Each row is a point. The points of each table are mixes of a few directions, plus a little noise. Count the directions of each table, and those that both share. Where both have some left over, give the other angles between the two spaces (their principal angles), to ten degrees, smallest first.

First (5 x 2):
[[ -7   0]
 [-31   1]
 [ 65  -1]
 [-41   1]
 [ 15  -1]]
Second (7 x 2):
[[ 32  36]
 [-19 -21]
 [ 28  31]
 [-12 -13]
 [-45 -51]
 [  9  11]
 [  7   8]]
Directions: first 1, second 1, shared 0; angles 50

First (8 x 4):
[[ 37 -12 -26   7]
 [ -5  15  25   4]
 [ 59   0 -10  18]
 [-13  12  21   0]
 [-53 -33 -43 -27]
 [ 50  18  20  21]
 [-30 -16 -19 -14]
 [-46  15  32  -9]]
Second (6 x 4):
[[ 10  24  -8 -19]
 [ 10 -15  -9   9]
 [-19  12 -24 -33]
 [-26  32   5 -31]
 [-32 -19  44  29]
 [ 56 -35  -7  45]]
Directions: first 2, second 3, shared 2

First (7 x 8):
[[-17  13 -10  25 -13  18 -12   4]
 [ -4  -2  27  36  -7  18   7  16]
 [-12 -10  21  15   0  -6   8  20]
 [ 61  -1 -51 -95  24 -20   1 -63]
 [-23 -23 -32  -4   1   4  16  18]
 [  8  -3   5   7  -1  12   7   0]
 [-13  25  38  15  -4 -26 -28   4]]
Second (9 x 8):
[[ 18 -25 -17 -15 -33  -1  -8   0]
 [ 43  16  22  -4  19  19  11 -30]
 [-57  -5  -8  29 -25 -14 -20  40]
 [-59  26 -21   5  37 -12   3  13]
 [ 39  21  12   0   7  24   0 -33]
 [-38 -14 -33  -3 -18 -13 -14  22]
 [ 32 -10  11   1 -25  12  -6 -10]
 [-46  -8  11   8  20 -27  12  35]
 [ 65  -1  26 -23  21  13  22 -34]]
Directions: first 4, second 4, shared 3; angles 80

First (10 x 11):
[[-15  -4 -11 -19 -37 -10  30  -1 -15  -3 -21]
 [-13  22  43  53  95 -13 -85 -36  43  32   6]
 [  0  -5  -7 -11 -24   2  21   6 -15  -8   3]
 [ -7   5  18  15  26  -6 -24 -15   7   7   8]
 [  9  -9 -21 -22 -37   7  34  18 -14 -14  -3]
 [  8  -8 -26 -24 -41   6  38  21 -12 -11 -12]
 [-13  -8  18  -3 -21  -3  18 -11 -36 -19  34]
 [-17   1   5   2  -1 -14  -3 -13   1   7 -14]
 [ 49   8 -14  18  48  33 -35  33  41   4  16]
 [ -2   0  -9  -6 -10  -3   9   2   2   3 -16]]
Second (11 x 11):
[[ 15 -21  20  14  -7  15  -8 -25   1   2   3]
 [-14 -26 -24 -29  -6 -31 -13 -41  12  -2 -25]
 [  4  17 -68  -4  -4 -33  -2 -23  -4  -4   8]
 [-16   5  50   1  22  27   8   8   7   0 -34]
 [  4   6  30   4  -3  22   8  72  -7   1  32]
 [  4  10 -43  -3 -20 -25   6 -30  -5  20  12]
 [ 16 -22  24  -7 -21  15  -4  91  -6  -4  57]
 [ 22   4 -27  -5  11  10  -1  -8  19   1 -14]
 [ -8   2 -35 -16 -22 -30   9 -48   2  34  -8]
 [-22   0  44  26  16   7  -7 -24 -16 -23 -16]
 [ -7  25  29  19  34  25   4  28  -2 -25 -16]]
Directions: first 3, second 6, shared 1; angles 30, 60
